Every row gives one point. The points of each table are mixes of a few directions, plus a little noise. Count the directions of each table, and those that both share. Where both have some left over, give the other angles between the two spaces (their principal angles), to ten degrees, smallest first.
In the rows, zero is written as 128.

First:
[[151 151 135]
 [109 110 123]
 [117 117 125]
 [170 169 140]
 [ 59  60 109]
 [156 156 136]
 [134 134 130]]
Second, 7 rows:
[[138 126 143]
 [103 131  92]
 [128 128 127]
 [100 131  86]
 [141 126 146]
 [183 121 211]
 [104 131  91]]
Directions: first 1, second 1, shared 0; angles 60

First (7 x 8):
[[121 121 117 112 118  93  82  84]
 [132 105 154 129 168 147 201 150]
 [130 148  69 129 103 130 103 115]
 [139 160  96 116 109 133  85  91]
 [ 93  84 138 125 112  99 118 162]
 [151 148 151 165 141 109 130 117]
 [130 129 171 119 146 185 178 178]]
Second (8 x 8):
[[118 133  90  73 175 118  70 135]
 [142 134 158 188 105 136 179 144]
 [120 110 145 125  84 134 146  89]
 [130 153  79  91 218 113  63 181]
 [130 131 128 131 131 128 128 133]
 [133 134 131 143 133 128 136 141]
 [118 109 141 115  86 133 138  85]
 [131 121 153 158  92 135 164 115]]
Directions: first 5, second 2, shared 1; angles 80

First:
[[141  78 150 111 143 128 129  79 130 138 189 153]
 [138 148 129 138 146 102 158 132 136 101 144 126]
 [112 144 114 132 103 149 106 157 119 142  76 116]
 [153  77 157 112 159 112 151  68 137 121 217 159]
 [135 126 128 130 160  92 118 107 151 135 178 106]
 [108 144 110 133 100 153  96 160 119 148  69 112]
 [116 153 119 133  94 160 138 169 105 117  57 138]
 [114 172 110 142 100 145 135 180 115 114  52 120]
 [112 172 107 142 104 140 125 179 119 121  57 110]
 [136 125 131 129 156  96 127 108 147 129 174 114]
 [143  69 151 108 143 131 124  71 130 144 196 155]]
Second, 8 rows:
[[125 115 132 121 108 156 129 129 113 131 107 148]
 [141 179 111 154 205  21 124 121 188 119 207  50]
 [123 108 135 117  98 171 130 130 104 131  96 159]
 [126 121 130 124 118 142 128 129 120 128 118 138]
 [124 112 133 121 104 162 130 130 109 130 102 153]
 [138 165 115 147 186  48 125 123 172 122 187  69]
 [123 108 135 118  98 169 130 130 105 131  97 158]
 [125 115 132 121 109 155 129 129 112 131 108 147]]
Directions: first 3, second 1, shared 1

First, 11 rows:
[[131 126 133 110 142 133 115 112 137 127 111 113 111 126 139 121 129 124]
 [122 142 142 117 106 113 132 109 114 119 140 162 127 142 141 129 147  99]
 [128 116  96 194 113 132 160 200 120 140 166 130 179 117  81 147 102 176]
 [125 120  97 201 100 125 168 204 111 139 178 147 187 121  79 151 106 171]
 [128 132 138 109 130 126 120 107 129 124 119 130 114 132 142 123 137 113]
 [133 113 108 151 145 143 131 160 139 139 125  97 140 113 106 131 106 165]
 [112 167 167  99  66  85 140  75  88 104 161 225 124 167 165 132 180  46]
 [135 121 135  94 163 143 101  99 150 129  89  88  94 120 146 114 126 127]
 [117 155 154 109  85  98 137  93 100 112 151 195 126 154 153 131 163  72]
 [140 111 127  94 183 155  94 106 162 134  75  59  89 110 141 110 113 145]
 [139 105 111 129 174 156 111 143 157 141  95  62 116 105 117 120 100 170]]
Second, 9 rows:
[[139 137 144 164  77 112 157 105 158 115 119 133 164 140 144 121 172  79]
 [125 124 141 128 129 136  83 210 128 174  89 117 114 114 125 110 123 208]
 [136 112 138 157 153 134  95  70 214 119 102 114 101  95 166 119 101 121]
 [122 142 143  95 147 137  99  75 122 117 145 191  79 137 160 133 108 118]
 [117 114 130 110 131  94 127 130 132 125 101  63 134 109 125 118 148  99]
 [111 122 103  97 132  97 169 134  67 109 162  97 153 133  91 145 137  88]
 [125 129 135 180 107 114 128  96 170 114 155 179 135 116 149 137 112 110]
 [138 152 112 104 114 167 162 182  42 142 162 173 145 179  90 140 140 164]
 [139 116 105 118 163 161 132 151 119 137 118  86 126 127 103 128 109 165]]
Directions: first 2, second 6, shared 2

First, 8 rows:
[[112  66 113 149  97 107 100 101 109 158 137 133 102 110  98 186 128 155
  132  92  86 115 144 151 149 110 162 157  96 160 152 159]
 [175 201 198 131 167 197 199 139 164  19 143 193 182 162 155  38 132 122
  152 188 210 139  87 107 118 129  64 100 187 101  80  98]
 [119 158  76 104 158 109 136 144 134 153 113  94 130 151 152 105 143 101
   78 122 144 131 126 117 127 137 110 117 118 127 127 122]
 [104  89 114 126 107  90  82 124 115 162 117 123 118 102 116 169  95 131
  127 108  73 130 127 108 132 121 158 129 106 113 170 147]
 [125 112 116 135 115 128 126 121 117 149 134 107 107 125 117 148 148 137
  130 114 125 119 150 159 132 129 143 145 117 156 120 130]
 [122 105  96 139 124 120 127 114 120 150 134 122 112 136 119 147 151 136
  107 104 125 117 141 153 145 119 134 147 104 162 128 145]
 [136 144 199 125 131 141 122 138 144  66 122 191 172 111 136 102  63 126
  169 170 118 147  82  63 116 124 115  92 162  59 151 122]
 [129 149 114 115 124 132 134 142 120 164 125  60  99 126 132 127 163 118
  130 127 144 127 167 166 107 155 142 133 134 145  97 101]]
Second (9 x 32):
[[126 173  99  99 166 119 134 158 136 135 104  96 137 157 168  83 141  90
   87 138 150 150 131 102 111 144  99  99 146 113 122 104]
 [137 175  95 133 150 143 147 122 137 117 130 105 127 154 152 102 176 105
   83 111 171 148 135 149 145 122  99 122 121 156 112 149]
 [130  89 194 130  81 133 128 120 126 125 148 160 132  74  79 168  66 172
  214 156  93  87 109 132 111 138 175 151 126  91 128 111]
 [137 147  96 155 136 143 141 101 130 113 140 121 118 150 138 125 183 121
   87  92 160 145 141 163 162 107 108 135 108 179 119 170]
 [134  88 136 135 140 134 162 118 136 102 145 207 151 148 104 124 108 160
  137 144 136  87  93 116 143 113 109 152 121 133 123 120]
 [156 214 118 139 134 168 171 109 150 102 150  87 127 130 142 100 178 107
  107 118 196 143 128 179 145 132 107 127 115 151  87 157]
 [ 94 106 110 101 134  80  54 169 102 184  79  73 108 124 161 136 116  96
  109 121  69 172 167  81  94 142 147  92 155 103 171 103]
 [131 131 140 126 122 132 133 129 130 125 132 130 131 119 122 129 118 132
  142 136 129 121 123 130 123 134 133 130 129 118 124 123]
 [106  29 168 133  91  99  85 129 105 149 124 174 121  95  88 183  65 170
  187 136  49 101 127 102 114 122 174 147 130 107 165 111]]
Directions: first 4, second 4, shared 2; angles 40, 50

First:
[[ 85  76  77 156  84 123 119 106 171 155 154 118 116 155 140 113 107 104
  152 116 141 165 159 105  88 141  75 154 170 113 157 188]
 [125 140 167 151 150 137 144 140 113  98 136 130 123 103 133 155 124 162
   96 141 126 111 131 135 135 105 158  99 116 145 133 118]
 [138 118 120 125 104 131 118 128 121 138 158 151 116 107 138 154 131 140
  107 134 137  98 125 118 119 136 137 114 135 128 141 101]
 [112 160 175 148 194 138 169 140 149  65 114  68 169 120  90 184 117 178
  106 148 149 139 157 161 135 119 147 124 129 131 134 138]
 [149 133 130 127 107 119 113 135  79 160 104 188  95 125 158  51 149  88
  158 110  87 118  84 121 144 106 124 110  98 144  98 109]
 [149 131 120 128 100 122 120 131  96 158 128 168 102  82 145 104 146 123
  119 128 125  95 102 121 122 120 117 106 128 135 118  70]
 [126 153 157  98 180 140 126 124 136  89 112  62 138 138 115 163 107 160
   68 141 131 143 140 130 160 110 186 140 104 134 125 144]
 [144 141 113 120 115 119 126 126 114 156 110 135 120  84 126 102 145 123
  124 128 138 110 110 131 120 128 100 124 138 126 115  71]
 [139 148 142 107 153 138 136 130 141 101 141  89 151  99 102 200 124 175
   77 151 160 103 144 138 131 140 157 125 136 122 140  92]
 [116 104  94 127 105 117 115 118 140 157 114 142 126 183 136  66 128  73
  194 103 106 168 125 120 123 140  89 157 130 118 119 182]
 [125 104 112 121 117 124 122 129 147 130 137 155 152 213 124 114 129  83
  207 108 107 157 132 128 130 162 117 153 123 113 128 198]]
Second (8 x 32):
[[100 123 111 127 163 112 124 114 132 121 117  69 112 116 109 139 116 143
   81 124 148 148 152 130 123 106 125 143 139  96 141 155]
 [130 109 140 136  90 133 131 108 119 144 118 147 124 106 148 100 140 126
  115 145 133 121 113 112 113 133 118 113 130 151 139 109]
 [170 152 131 100 106 185 122 159 116 100 165 249 179 201  87 148  91  94
  187 121  96 154 109 138 132 157 105  96 124 175 117 101]
 [118 112 128 124 150 109 116 103 133 145 101  74 113  99 128 130 136 137
   62 144 156 139 148 117 112 130 134 130 123  92 169 151]
 [110  80 120 116 144 106 123 127 105 102  98 102 161 156  92 132 125 136
  144 147 112 147 148 146 135 142 127 136 106 105 116 184]
 [ 83 136 103 155 145 109 147 130 131 109 140  73  98 113 132 122 118 153
  137 100 129 119 133 140 143  75 121 162 160 128  83 135]
 [176 172 138 141  96 147 115 184 138 164 159 181 111  68 183 135 132 129
  151 129 102  76 111 116 137 131 143  96 111 160  99  33]
 [136 139 154 124 130 122 146 100 149 137 128 131 128 165 146 119 167 106
  146 114 147 119 110 122 130 149 150 147 130 115 157 157]]
Directions: first 6, second 6, shared 1; angles 30, 50, 70, 80, 90

First, 9 rows:
[[104 125 150 159 149 174 167  62 205 120 176 104 134 127 164  56 129 135
  139  90 179 116 143 140 159 210 156  87 131 123 155 128]
 [137 107 141 123 124 175 116 110 114  99 125 153 114 152 132 144 130 138
  120 123  92 124 183 127 133 134 131 115 125 132 106 154]
 [116 183  76 107 121 163 163  89 138 108 124 118 126 166 156  84 123 156
  120 110 167 107 152 115 117 148 142  89 129 117 133  90]
 [142 139 137  71  95 107 107 166  99 114 105 172 134 175 113 190 113 136
  170 150  38 153  98 114 112  83 116 185 157 102  98 166]
 [133 134  74 138 145 109 165 139 110 153 140  79 151 118 158  98 110 158
  112 128 199 141 105 119  93 127 118 119 102 117 137  84]
 [135 168  64  94 115 134 147 133  89 118 107 123 131 165 144 127 115 161
  115 133 142 125 137 108  91 102 122 119 121 114 115  95]
 [144  98 129 131 131 135 115 142  96 126 123 135 125 126 126 154 125 133
  114 137 111 137 149 127 118 112 118 132 114 134 112 139]
 [106 136 195 139 119  82  93 138 181 142 124 151 117  89  78 140 153  63
  158 133  93 116  78 149 178 129 137 156 164 143 153 155]
 [134  63 183 188 152  73  82 172 120 171 127 118 119  35  80 159 152  70
  103 148 131 133 107 155 151 105 113 147 110 169 143 142]]
Second, 10 rows:
[[111 144 156 137 118 180 153  90 200  95 167 146 142 184 163 112  93 157
  171 102 126 151 128 138 145 178 149 105 140  79 144 143]
 [120 107 129 111 125  99 111 140 117 122  90 134  99 102 121 151 141 108
  135 130 105 118 149 139 138 146 147 155 147 127 119 134]
 [129 142 131 106 143  89 168 127 149 173 175  87 175 126 138  73 135 134
  165 128 143 137  32 105 119 130 112 171 149 135 135 142]
 [129 186 147 126 120 152 130 101 150 140 161 139 151 151  97  88 150 112
  122 129 122 103  86 107 143  89 105 106 133 165 140 137]
 [146 135 122  81 143 109 149 118  95 169 153  99 157 122 116  75 172 122
  130 136 109 101  75  86 117 101 101 169 147 184 105 158]
 [137  77  63 142 144 140 123 138  61 107  74 108  85  97 158 154 122 151
   70 127 172 121 238 141 100 151 145  98  88 124 108  81]
 [126  94 117 142 130  81 107 172 105 133  90 123 107  88 125 175 116 118
  122 141 136 145 140 150 119 128 137 147 119 109 129 109]
 [148 100 127  92 135 149 137 116  90 127 137 126 134 145 138 119 145 144
  130 128  89 122 146 105 117 128 119 153 136 149  92 165]
 [117 185 176 214  96 182  94 135 199  97 157 189 142 178 100 177  70 127
  119 130 143 167 117 159 149  80 114  42  88  85 180 105]
 [116 109 112 129 127  98 107 144 113 118  76 129  88  89 123 156 136 107
  116 130 133 115 170 149 134 148 152 134 133 123 128 107]]
Directions: first 5, second 6, shared 4; angles 80

First:
[[120 124 144 147  93  95 147 138  98 145 128 109 132 148 103 106 138  69
  147 116 144 123 124 128 119 122 131 104 150 132 131 135]
 [165 132 105 132  84 137 116  93  80 139 112 147 117 139 111 181 176  90
  174 117 120 182 132  99  92  35 103  96 135 152 120 124]
 [146 112 133 143 108 143 144 116 116 138 142 125 119 141 126 132 130 115
  143 139 154 139 128 120 106  90 136 111 136 130 131 125]
 [ 95 134 119 127 218 140 110 181 210  89 127 134 137  82 152 100  60 247
   68 156 104  89 150 203 181 199 128 205  72 124 164 123]
 [144 121 123 111 146 168 124 104 147 122 141 140 119 123 156 146 122 166
  116 143 133 133 124 109 122 127 138 134 122 117 117 121]
 [146 143 120  77 118 148 107  73 112 132 123 148 124 133 152 170 171 111
  133 106 108 147 104  54 118 137 127 105 149 113  78 126]
 [ 78 115 166 164 144  82 163 195 155 130 143  87 143 131 111  43  72 123
  100 138 156  66 133 190 159 203 152 149 129 117 161 138]
 [130 144 116 122 113 110 112 123 105 130 108 135 131 128 114 147 155 103
  145 109 105 145 128 120 126 111 109 119 131 140 122 130]]
Second (10 x 32):
[[126 137 140 184  98  93 127 154 115 118 121 133 128 129 123  92 149 107
  134 112 145 116 172 162 139  79 116 170 129 124 174 125]
 [113  89 144 161 160  99 153 173 107 122  90 108  93 147  97 123 139  91
  154 164 136 128 154 189 141  76 124 112 133 150 204 128]
 [122 122 104  60 173 169  84  94 162 101 135 111 126 134 142 140  92 143
  131 152  96 150  78  54 122 236 166 103 122 174  82 132]
 [134 124 145  98 111 184 190 100 141 176 114 165  99 141 146 140 161 132
  117 135 144 110 129 162  83  49  84  93 166  91 123 121]
 [140 135 132 175 120  60 119 162  73 131 149 110 168  94 107 167 113 141
  119 100 135 127 133 131 176 132 145 148  91  83 119 129]
 [122 180 110  91  86 162 122 101 179 148 156 153 168 109 146 104 103 172
   94  92 109 112 104 116  98 183 101 137 127 121  57 134]
 [115 118 149 142 165  86 125 156 106 113 101 121 116 125 130 131 156 113
  123 127 126 113 150 143 175 124 135 150 131 104 169 125]
 [144 121 135 149  95 155 128 106 136 119 124 144  97 157 147  95 161  97
  147 135 151 135 159 122  98  63 121 141 153 149 161 123]
 [129 142  96 144  92 138  90 125 156 105 154 113 152 132 112  84  83 128
  146 129 122 154 120 111  99 166 139 139 110 200 114 135]
 [135 114 129  77 177 134 137 110 105 145 135 120 133 110 133 203 121 158
  112 137 114 132  84  91 152 172 150  88 120  82  80 128]]
Directions: first 4, second 6, shared 2; angles 80, 90

First:
[[100 161 116 122 141 172 106  90 118 131 149 186 156 209 120 193 158 195
  165 162  95 109 102  84 169 189 153  81 142 134 122  37]
 [195  57 147 129  80  88 164 141 121 160 139 101  70 101 135 104 126  74
   96  72 145  97 165 126 100  87 147 149 160 112  98 197]
 [128 116 124 115 129 115 103 124 118 120 136 132 158 144 118 138 119 139
  165 147 128 124 134 135 136 153 147  95 115 121 145 116]
 [169  82 138 125  98 102 142 133 120 146 138 116 101 121 130 120 127 101
  119 100 137 106 152 125 115 112 147 130 146 117 113 163]
 [161  94 141 136 108  95 158 156 136 136 116  85  89  69 137  79 112  71
   88  88 152 134 151 152  94  74 112 170 131 123 120 203]
 [152 100 136 130 114 100 142 148 131 131 120  97 109  87 131  95 113  89
  109 105 146 132 147 149 105  95 121 150 125 122 128 180]
 [121 160 133 153 130 165 173 126 144 144 120 137  77 119 146 125 153 124
   67 100 119 130 110 103 123  96  99 181 158 144  94 127]
 [ 60 206 112 136 178 171 108 122 144  97 108 144 168 134 127 137 130 168
  136 171 115 167  88 134 146 148  92 132  98 147 152  77]
 [101 145 115 113 147 139  85 110 118 112 138 155 182 174 113 163 127 173
  185 173 114 127 116 123 156 182 148  75 109 127 151  71]
 [ 93 158 118 123 156 133 101 131 133 102 116 125 170 123 121 125 114 145
  152 162 129 154 115 149 134 144 114 116  96 133 158 110]]
Second:
[[137 151  93 105 158 205 102 102 181 120 164 116 136 140 118  85 197 125
  127 104 153 112 141 117 138 124 150  86 113 145  98  80]
 [141 162  77  94 173 242  90  90 206 116 181 111 139 145 113  64 231 123
  127  92 165 104 148 112 143 122 160  67 106 153  84  57]
 [118 100 170 155  92  37 159 159  66 137  86 141 119 114 140 179  46 132
  129 156  98 147 113 141 116 133 102 177 145 108 163 184]
 [133 143 107 114 147 176 112 112 160 124 150 121 132 135 122 101 171 126
  128 113 144 118 136 121 134 125 141 102 119 139 110  99]
 [122 112 152 143 108  76 146 146  92 133 104 136 123 120 135 157  81 130
  128 144 111 139 119 135 121 131 113 156 138 116 148 161]
 [122 110 154 145 106  71 147 147  89 134 102 137 122 119 136 160  77 130
  129 146 110 140 118 136 121 131 112 159 139 115 150 163]
 [132 139 113 118 142 163 116 117 152 125 144 123 131 133 123 109 159 127
  128 117 139 121 134 123 132 126 138 110 121 136 115 107]
 [119 106 161 150  99  55 153 153  78 136  94 139 121 117 138 169  62 131
  128 151 104 143 116 138 118 132 107 167 142 111 156 173]]
Directions: first 3, second 1, shared 0; angles 70
